Each point is reached from the start by the listed moves, each made 0, 1 or 2 times, or once backwards (-1), plus a little noise. Say if it took an odd or an even number of moves. Then give how often each move was made.
In the rows, 128 means zero.

Moves:
(1): [150 117  92]
(2): [109 120 130]
(3): [115 145 121]
Start: [131 125 131]
Points:
[165  98 103] -> even (1, 0, -1)
[106 139  84] -> even (1, 1, 2)
[116 143 123] -> odd (0, 0, 1)
[ 43 154 158] -> odd (-1, 2, 2)
[103 157 117] -> even (0, 0, 2)

Moves:
(1): [123 129 115 120 120 115 123 140 134 124 139 137]
(2): [112 142 126 128 120 126 116 133 121 116 140 113]
(3): [132 131 126 107 134 134 130 119 124 112 132 142]
(4): [128 133 128 125  98 113 143 142 133 120 136 137]
(5): [119 144 112 137 138 119 110 117 133 122 135 147]
(6): [128 130 132 124 125 127 126 125 114 137 135 122]
(7): [137 153 134 135 137 125 117 132 131 116 134 122]
(8): [129 112 150 145 115 126 114 142 114 121 108  90]
(9): [135 130 137 125 116 125 132 133 140 127 127 136]
Start: [128 119 136 144 121 114 127 135 131 122 115 135]
Points:
[118 150 141 118 121 109  85 143  84  66 139 100] -> even (1, 1, 2, 0, 0, 1, 1, 1, -1)
[175 170 186  91  80 108 147 152 123  81 147 145] -> even (0, 0, 2, 1, -1, 2, 2, 0, 2)
[112 137 155 191 114 105  85 164 103 109 109  54] -> odd (0, 1, -1, 0, 0, 0, 1, 1, -1)
[107 195 121 122  65  57  81 151 103  45 174 156] -> even (1, 1, 2, 2, 2, 2, 1, 1, 0)
[105 210 125 182  38  22  63 203 148  67 172 133] -> odd (2, 1, -1, 2, 2, 1, 2, 1, 1)
